Each point is reached from the start by the listed moves, each made once or not at all, plus a little noise. Is the number of moves made odd or even? Then give how often each move was made.

Moves:
(1): [ 94 -23  12]
(2): [19 85 44]
Start: [-17 -15  -3]
Points:
[-7 69 35] -> odd (0, 1)
[-18 -12  -1] -> even (0, 0)

Moves:
(1): [ 58  10  -7  -1  -3 -11  19  -8]
(2): [ -4  51   3 -25  14  21 -11   1]
(3): [  3   4  56   3   8 -16 -12  16]
(4): [  1  13  -5  38  16   1 -10  -8]
(5): [  5  -9  -9  -1  34 -12  13  11]
(6): [ 2 -2  0 12 -3 44 14 10]
(7): [-15  12   0   8  -9 -13  32  -9]
(8): [  6   2 -19   3 -14 -13 -16  66]
Start: [ 11   4 -13 -13   9   4 -14   5]
Points:
[ 64  75  10 -13  35   2  25  93] -> odd (1, 1, 1, 0, 1, 1, 1, 1)
[  0  66  38 -29  54 -15  10  23] -> even (0, 1, 1, 0, 1, 0, 1, 0)
[ 16  19  37  42  30  33 -22  24] -> odd (0, 0, 1, 1, 0, 1, 0, 0)
[55 95 35 22 35 31 19  8] -> even (1, 1, 1, 1, 0, 1, 1, 0)

Moves:
(1): [ 34  -9   5   7   5   7   5 -10   2  -1   2   2  12   9  10]
(2): [  2  39  -2   3   4  -7   3  17   2 -14  -8  -6 -16   0   5]
(3): [  2  10  36  -7  -7  -3  -1 -13   5  -3   5   2   0  -7  -3]
(4): [-19   1   7  29   6   1 -10   0  -4   4   9  -5 -11  -5  10]
(5): [ -2  -5   0 -11  36  16  -3  17  20   4   9  -1  -5  14 -17]
(6): [ -4  -4   2  -7 -12  34   2   9  -5 -13  -3  -3 -18  19   4]
(7): [ -3 -13   6   2   1  -7  47   9   3   0  -2   7 -14   9   5]
(8): [  4 -10   7  -3 -11   0  -1  29  -9   5   8 -14  -1   1  -1]
(9): [-4 -4 -5 -1 -8 10  2 16 41 -3 -6  0 -7 -8  7]
(10): [-1  3  6 -2 -1 24  3 -1 -2 44  6 15 15  6 10]
(11): [  6   9 -16 -13 -12   0  -5   0   8  -6  51   0   1   5   3]
(12): [ -6 -11   3   7  -3  10 -15  18   2  -3   5  50   7  12   7]
(13): [-10   1   7   8   0   9   8   3   1  -4   1  -4  25   0  -5]
(14): [ -7   1   3   2  -8 -17 -12  -2  17   4 -12 -19   3  38  -4]
Start: [  7 -15 -37 -20  42  24 -29 -11 -19  11   7   7 -10  -6  14]
Points:
[ 41   6 -44 -27  29  49  22  17 -11 -20  46   5 -45  38  43] -> odd (1, 1, 0, 0, 0, 1, 1, 0, 0, 0, 1, 0, 0, 0)
[ 25 -23 -44 -23  15  86 -17   9  30 -12  50   0   4  18  33] -> odd (1, 0, 0, 0, 0, 1, 0, 0, 1, 0, 1, 0, 1, 0)
[ 20 -14 -20  -7  85  49  14  42  12  -8  17  52   2  39  19] -> even (1, 1, 0, 0, 1, 0, 1, 0, 0, 0, 0, 1, 1, 0)
[-28 -26  14   3   3  48 -14  49  42  48  67  39  10  48  43] -> even (0, 0, 1, 1, 0, 0, 1, 1, 1, 1, 1, 1, 1, 1)
[ 36  37   0   1  36  44 -35 -17  -5  35  69  10 -12   2  51] -> even (1, 1, 1, 1, 0, 0, 0, 0, 0, 1, 1, 0, 0, 0)
[-10 -10   3 -20  44  17 -62  24  20  15  75 -31 -20  40   5] -> even (0, 0, 1, 1, 1, 0, 0, 1, 0, 0, 1, 0, 0, 1)
[  6   1 -10 -61  45  95 -29   1   3  40  69  21 -21  32  17] -> odd (0, 0, 1, 0, 1, 1, 0, 0, 0, 1, 1, 0, 0, 0)
[ 12  -3 -13  22  26  51 -57  59  31  48  11  25  -4  50  57] -> even (1, 1, 0, 1, 0, 0, 0, 1, 1, 1, 0, 1, 0, 1)

Moves:
(1): [ 50   0  -5  -9   1   6  10  11 -11  -4   4   5 -10  12  -7  -7 -15  -3
  -5   5 -13   4 -12   2   9   1]
(2): [-12  22   5   9  -3  -2   3  11 -10  18  -6   9   1  -1   8   3   0  13
   6   2  -7   3  -8   4  -3   7]
(3): [  7  -1  20 -12   6   0  -8   8  -1   8 -11   8  -7   7  -1   4  -3   6
  -8  -4  17  -9   2  -9  -3  -6]
(4): [  2  -7   4  18  12   5  -8  10  -3   0   4  -2  -3   0   1   5 -18  23
  21   8 -12  -4  17  -8   2   6]
(5): [  0   0  -1  -9  17   1  13  -1   6   0   9  -9  11 -16  -3   7 -10  -7
   6  -6   3   8 -10   7   5 -10]
(6): [ 10  17   9  -2  -3  35   4  -9   8  -3  -2  -4   3  17  -9  -7   0   2
   7  -6  -3   7   5 -10  -4   3]
(7): [ -8 -14   7  -8  -8   0  38  12   7 -21  14   1  -5  -1   1  18  -6   7
   3  -3   9   5   5  -9   0  -8]
(8): [ -4 -10  -4   4  -7  16   0  19   2  -4  -6   5   0 -20   5   8   4   2
 -12   6 -10   5   2   7 -10  -2]
(9): [  4   6   1 -11  -4  -7  -8 -12  23   4 -17  -2  -4  13  16 -10  -5   9
  13 -10  -3  13  -6  -5  -2  12]
(10): [ -6 -15  -2   2 -12   7 -11   0 -18  24  -9   7   7 -13  12   4  -8  -4
   9   5   4  12  16   3  15  -1]
(11): [  7  -2   1  -3 -10   3  -1   6   8  -1  23  -5   7  -2 -11   0   2  -7
   4 -17   6   1   2  -8 -12   9]
(12): [  2   2  -9   4   7  -6  -8  -5 -12  -8   6  10  -1   7   7  -4  -2   1
   6  -4  13  11   2  11 -11  11]
(13): [  5   0   7  -6  -8  -2   4  13   3 -27 -25   1  31  -3 -12  -4  -2 -12
  -1   6   2  12  -4  12  -6   2]
(14): [  3   4  -1  -7  -4   2  -8  12   7   5   4  -8   0  18   3  -4  -5   7
  -4   9  12  -2   0   3 -12 -10]
(15): [  5   8   6  -7   9  -4   5  -5 -10 -12   7  -8  18  -3  21  10  -1  -1
  -6   6  -3   0  -1  -3   2  -2]
(16): [ 17  -1 -26  -2  -1 -15  -4 -10  -2   5  -7   1   2   2  -2  36   6   3
  12   7  11  -1  13 -11   8 -19]
(17): [  3 -11  -1   2   9  -6  -1   0  -1  12   4   5   3   8   5 -13  14   2
  11   6  -6   5   1   0  -4  -5]
(18): [  2 -17  -1 -18  -5   2  -2  10  -8  13   3  -7   8  -6  -1  -4   5  31
  -3  14  10  11 -12   5  -4   6]
(19): [ -5   1   7  -6  -5   8 -12   9  -9 -20   3  -6 -11   1  -4   3   0  -1
  38   6  -7   6  -2   5 -10   1]
(20): [  6   3  12  -8   5  -2  -2  -7   7   4  18   9   2   0 -12   8  -5 -10
 -10  29  -3  13  10   6 -16   7]
(21): [ 21  -2   0  11  -5   1   2   7 -10  -2  -1 -13  -3  -8   3   1   3  -8
   2   2  20   8   1   2  -4   0]
(22): [  0  -3   2  13  -3  -5   2   1 -13  -6   7  -5  -2   3   2  10  -6   8
 -13 -10 -14  21 -15  -4   3   4]
(23): [  7   9   8 -16   3  -5   1  10  -9   2   6  -5  -4  -5  -6  -7   6   5
  -9 -11   5  19  27   3   1   2]
(24): [ 6 -3 27  9 -6  4 -7 -5 -6 12  9 -3  0 -2 -1 11  3  6 -4 -5  2 -7 16 18
  2 -4]
Start: [-13  15   5 -10   9  15  17   7  -4  -2  11   8  29 -22  -3 -13  -3   0
 -15   4 -32   0  -6   9  -3   8]
Points:
[ 10  39 -10 -26  37 -13   4  25   9  44   7  -5  36  -2  19   6 -17  55
  42   8 -30  40  29   1 -10  -9] -> even (0, 1, 0, 1, 1, 0, 0, 0, 1, 0, 0, 0, 0, 1, 0, 1, 1, 0, 0, 0, 0, 0, 1, 0)
[ 95  -3  55 -25   1  52 -26  32 -36 -15  20  22  65   6   7  39 -38  24
  48  31 -55  89  39  16 -41  29] -> odd (1, 0, 1, 1, 0, 1, 0, 1, 1, 1, 1, 1, 1, 0, 1, 1, 1, 0, 1, 1, 0, 1, 0, 1)
[ 37  36  37 -33  11  -1 -12  60 -49   0 -27 -24  63 -26  36  44 -48  39
  51  16  -2  87  24   6  -9  -6] -> even (0, 1, 1, 1, 1, 0, 0, 0, 1, 1, 0, 0, 1, 1, 1, 1, 0, 0, 1, 0, 1, 1, 1, 0)
[ 55  30   0 -50 -27  29   5  83 -50 -14   6   5  69 -37   6  28 -17   2
  20  29 -32  56  25  30 -19  -6] -> odd (1, 1, 0, 0, 0, 0, 0, 1, 0, 1, 1, 0, 1, 1, 1, 1, 0, 0, 1, 0, 0, 0, 1, 0)

Moves:
(1): [  0  -6   8   1  12  22   2   0  -4   7   4  10 -12 -16  -3 -12   4   3
  21   0  23  -2  13  -8]
(2): [ -2  18   3  -4   6  -3   1   2 -11  -6  -7   5  -3   0  12  -5  -2 -10
  11 -15  -2 -11  -4  -2]
(3): [  1   2   4   6   0  -1   5 -10  -3  -4  -1   9   6  -2 -11 -14  -1  -2
  -3   6   6  10   0  -2]
(4): [ -6  -8 -13  -4   3  -2  -5   1  -8   9  -6   8   6  11  -7   3  -1 -22
  -1  -6   8  -8   4 -13]
(5): [ -5  -4 -14   3   1   9   2  -2   0   6   1  -5   5   3  15  -2  -5   3
  -2  -4  27  -9  -6   5]
(6): [ -8 -11   4  10 -16   1  14   3  -8 -22 -25   6   0 -21   1 -13  -2  -8
   5   0   2  -2 -17  -7]
(7): [-11   6   6  -5  16   6   7  -6  14   0   5   4   8   5   0  16   6  -1
  17  17   8 -12  -1 -21]
(8): [ -2   2  -6 -11  16  -4   4  -2 -23 -12   0  10   2   1 -14  -1   3  12
   5   1   0   9   4  -3]
(9): [ -8  -1 -29  -5  -6   1 -16   1  12  11   3  12   2   2  27  -4   6 -12
  12  12  -1  12  -6 -11]
(10): [  8 -11   3  -9   7  -6  -6  -3  -8   2   1  -5  -3  12   2 -10  -7   4
   4  11  -1  -4  -1   2]
(11): [ -7  -2 -11  -1 -16  -5   7 -10  -5   4  -1  -8 -17  12   5  -4 -19 -13
  -3  24  23  -1  12   2]
(12): [-17  18  16   5  -7   5  -5  17  -2   2 -13  12   7  11  -1   9  -1  -2
  -2   8  -1  11   2  -5]
(13): [ -1  -3   1  11  11  11 -12   1  -2   0  -2  -6  -9  -5   8   9   1 -13
   0   9  -1  11  -7   1]
(14): [ 13 -11   4  -8  -6  -3   1 -27 -14   2   9  15  10  12   3   4 -14   3
 -11  -3   3   1  -4   9]
(15): [ -3  18  -3  24  -6  13   9  18 -13  23  12  -6   0   5 -13   5  -4   5
   4   2   3 -15  -6  -1]
(16): [-14  -1   8  -1   6  -5  -9  -8   2   7  -2  -3 -21  -7  -4  -3  -6  -3
  -6  -7   4   2 -12 -17]
(17): [ -5  11   6   8  12   8 -11  -3   6   8  -4  -8  -4  -3   9   3   3   0
 -21  -5   0 -16  18  -3]
(18): [ -8  -5 -10 -25  -4 -13 -12  11  11   4  13   4  -4  -6  -5   6 -16  -4
  19   9  -7 -22   1   3]
(19): [  9   1   1 -14  -1   7  -5 -10  11  -1 -10   7  -4  17  -3   1  16   2
   1   5   6 -15  -3  -7]
(20): [ -1  -8   8  10  -4  -2 -12  -9  17 -13  -7  -1   3  -1  -1   8   5  16
   1  -2   9   1  -4 -17]
(21): [ -6  -6   3   3  -5  -8  -8  -1 -18   1   3  -6   9 -11   2   4   0 -12
  -1  -2   9   2  -1  -2]
(22): [-11   7  -8   4  -5  19  11 -15   5   1 -14 -19  -3   0 -11  11  -7  -9
  -3   4 -10   4   8  12]
(23): [ -8   1   9  -5  10   2   2  10 -14 -19  20 -10   9  12   9  -2   9   2
  -3  -2 -11  -8   7 -14]
(24): [  4   2   3 -25 -18  10   4  17   0   2  -6   2  -9   3   2   3 -11  -1
  -6  13   3   5  -1 -22]
Start: [  4   4  -3   3   5  -6   7   0  12  12  -7  -7   9  -2 -10  10  11   4
  -7  11   2   0   8  13]
Points:
[ -8  20  10 -41  34  43  14 -15 -67  27  21  -5   2  49  16  10  -8   1
   7  53  95 -74  35 -52] -> even (1, 1, 0, 0, 1, 0, 1, 1, 0, 1, 1, 0, 0, 1, 1, 0, 1, 0, 1, 0, 1, 0, 1, 1)
[-35  37  -1   8  -4  78  -8 -25   3  43 -31  26  18  24  15  40   8 -25
  29  61  84  -5 -13 -58] -> odd (1, 1, 1, 0, 1, 0, 1, 0, 1, 0, 0, 1, 1, 1, 1, 0, 0, 0, 1, 1, 1, 1, 0, 1)
[-34  40 -41  19 -28  14 -14  -4   9  43 -35  27  15  60  14   8   8 -29
  12  42  80 -25  -3 -40] -> even (0, 1, 1, 1, 1, 0, 0, 0, 1, 0, 1, 1, 0, 0, 1, 0, 0, 0, 1, 1, 0, 0, 0, 0)
[-35   5  19  21  -5  44   6  -4 -39  24 -44  43   3  -6 -34  -1 -17   8
 -24  15  89 -10  -1 -71] -> odd (1, 0, 1, 1, 1, 1, 0, 1, 0, 0, 0, 1, 0, 1, 1, 1, 1, 0, 0, 1, 0, 0, 0, 1)

Moves:
(1): [  3  -8  -8   7   0   8   4  11   1   3 -11   5  -5   2   8   7 -13  -6
  16  -3  -3  -3 -13   0]
(2): [ 13   8 -14  -1  -4 -19 -12   0  -1  -8 -19   0   0 -13  14  -4   9   4
 -25   4   1  -6  15   7]
(3): [  6   3  15  13  -4  -7 -31  -6  -7  -2 -23   8 -13  12  -2  -4   5   1
  12  12  -7  19   6  13]
(4): [ 19   7  -8  -7   0   3  -2  -9  -2  -9  16 -14  -3  -7   3  10 -34   7
  -8   2   2  16   9  -4]
(5): [  3   4  -1   5   8  -9   5   1  -6  -6 -10   7   3  -4   9   7   0   7
   7   8   4   2   2   8]
(6): [  8   7   0   1 -10   3   1  -9   5  -5   5 -11  -4   6   0   3   5   4
 -11   0 -10  -8   2   1]
(7): [ 11 -12  -7  13  16   2  -4  15   4  -2   5   2  -6  -2  -5 -17  11   8
   6   9   9  -2 -11   2]
(8): [-10  -9  -7   3   2  -7  -5 -15   2  -4   7  -2   0   8  16   5 -11  -1
  -4   0  -5  16  -3  11]
(9): [  4   7   4   5 -22  -6  -8  17  -2 -11   5   6   3   9 -17  -3   9   8
  -4   9  -5  -2   4   2]
(10): [-14   4  -3 -15  -4 -12  12   0  -8   3  -4   2  12 -13   0 -12  11   1
   3   1  12  10  -2  12]
(11): [ 12 -12  -7   5  13   3  -2 -18   4   7  16  19   5   1 -16 -18  -6  14
 -11 -15   2  -5  -4   1]
(12): [-15   1  -4  -1   1  15  -7   6   4  -4  -3   3   4   4  -2  -5  -8  -6
  12   5   8 -15  -1   8]
(13): [  6   4   5  -2  -7  -5   4   7   4  -6   5  -6   5  -8  -6  -8  -4 -10
   3   1  -8  -7  -4 -12]
(14): [ -3  -5   2  -1   3   7   1  -8   5   6   1   7  -2   3  15  -7  -3   2
   3   2   2  -5 -12  -4]
(15): [-17   9  -4   5  -2  15   1  -9 -16 -12  -7   9   0  20 -17  22  -7  -5
  -5  -8   2   9  -7  -1]
(16): [ 10   0  10  -4   3   7  -5  -3   2  -2  -9  10  -7 -15  -1  19 -15  -6
 -13   1 -21  -7 -11   0]
(17): [ -7 -17   5 -13   2   0 -10  -3   5   0 -19  11  11   7  -1  -9   0  -1
  -4   2  -4  -6  -9   5]
(18): [  1   4 -13 -12  10  -9  -4  -8 -13   0  13   8  -6  13 -13 -10   7  18
  10   8  -9   5 -11  -6]
(19): [ -1 -17  -1 -12  -4  -3  -7 -10   1  -9   7   9  10   0  -2  -1   4  -3
  -9 -18   4   0  -2   3]
(20): [  3  21  -7 -11   8   1  11 -11  13   8  -9  20   2  -7   1  13  10   4
  -5   5  -3  -9 -12  -3]
(21): [  4  -3  10  -7   6  -6  -5   6   3   0   3  -4  -3  -1   2  -1  -7   2
  -1 -13  -7   2 -11   1]
(22): [ -8   8   2  -7  17  26   9   1   6   9  -1  -1  -1  -1  21 -13  -9  -4
   7   3   3  12   8   3]
(23): [  3   9  -6  -4  -2   1   6   5  -6   0   6   1  17  -2  -3   5  -2 -11
   4   6   2 -13  -7  -3]
(24): [ -5   3  12  23 -15  18 -13 -12  11  11  -9   3  16  -8   0   7  19   7
   4  -1 -11   1   5 -10]
Start: [ 27   2 -18  10  -3   9  -3  -8  12   6  15   4  -6  11  -6  -1 -21  15
 -12   3  -6   5   1  -3]
Points:
[ 67  17 -39 -27 -13  -8 -39 -17   0 -18   8  33   8   5  -9   0 -49  35
 -49  38 -38 -12 -21  -5] -> even (0, 1, 0, 1, 0, 0, 0, 0, 1, 0, 0, 0, 0, 1, 0, 1, 1, 1, 0, 0, 0, 0, 1, 0)
[ 31  -3 -29  34   7  25 -22 -46  24  -7  29  80  40  27 -23  10  -4  50
 -25 -12 -12  -1 -56   3] -> even (0, 0, 0, 0, 1, 0, 1, 1, 1, 0, 1, 0, 0, 1, 1, 0, 0, 0, 1, 1, 1, 0, 1, 1)
[ 36  19 -43   3 -31 -40 -35  -6 -15 -13  -5  32   7  22   8 -33 -11  25
   6  44 -27  20 -25  18] -> even (1, 1, 1, 0, 0, 0, 0, 1, 1, 1, 0, 0, 1, 1, 0, 0, 0, 1, 0, 0, 0, 0, 1, 0)
[ 72  24 -27   0   5  12 -79 -55  39 -12 -15  39   8   1  12  -4 -37  38
 -27  45 -66 -15 -53   4] -> even (0, 1, 1, 1, 0, 1, 1, 1, 0, 0, 0, 1, 1, 1, 0, 1, 1, 1, 0, 1, 1, 0, 1, 1)
[ 44 -16 -49  33   9  31 -31 -66  42   1   3  60   8  19  11   8  -9  48
 -52 -35 -26  -6 -50   4] -> even (1, 1, 0, 0, 0, 1, 1, 1, 0, 0, 1, 0, 0, 1, 1, 0, 0, 0, 1, 1, 1, 0, 0, 1)
[ 81  27 -19  28   1  37 -41 -47  18 -16  14  60 -30  33 -44  17 -44  51
 -45  20 -35  10 -34   4] -> even (0, 0, 1, 1, 0, 1, 1, 0, 1, 0, 1, 0, 0, 1, 1, 1, 0, 0, 0, 1, 0, 0, 0, 0)
[ 25 -13 -34 -43  21  27 -26 -49  13 -10  65  47   7  13   0 -38 -81  48
 -25 -12 -22  33 -33  24] -> even (0, 0, 0, 1, 0, 0, 0, 1, 1, 1, 1, 1, 0, 1, 0, 1, 0, 1, 1, 0, 1, 1, 0, 0)
[ 38 -25 -13   5   7  30 -27 -95  53  11  -5  78  29   2  15  18 -17  42
 -53 -12 -48 -18 -42   9] -> even (0, 0, 0, 0, 1, 1, 0, 1, 0, 0, 1, 0, 0, 1, 0, 1, 1, 0, 1, 1, 0, 0, 0, 1)
[ 58  34 -36  -5 -15  -5 -41 -41  11 -30 -32  22   3  28   9  39 -69   4
 -38  10 -45  15 -30  14] -> even (1, 1, 1, 1, 0, 1, 0, 1, 0, 0, 0, 0, 1, 0, 1, 0, 1, 0, 0, 1, 1, 0, 1, 0)
[ 22 -15  -9  13  12  51 -28 -10  37 -14 -44  74  27  -2 -20  32 -31   7
   2 -10 -36 -31 -72  -2] -> even (1, 0, 0, 0, 1, 0, 1, 0, 0, 0, 0, 1, 1, 0, 1, 1, 1, 0, 1, 1, 1, 0, 0, 1)
[ 22  17 -29 -14  25  54 -32 -44  28  -6  23  70  29  12 -41 -22 -53  51
 -19  11 -41  23 -57   7] -> even (0, 0, 0, 1, 0, 0, 1, 1, 1, 1, 1, 1, 1, 0, 1, 1, 1, 1, 0, 1, 1, 1, 0, 1)
[ 76  31 -41  16 -20  20 -33 -28  -9 -44   3  37  12  27 -12   3 -62  23
 -34   4 -21  18  13  16] -> odd (1, 1, 1, 1, 1, 1, 0, 0, 1, 0, 1, 0, 1, 0, 1, 0, 0, 0, 1, 0, 0, 1, 1, 0)
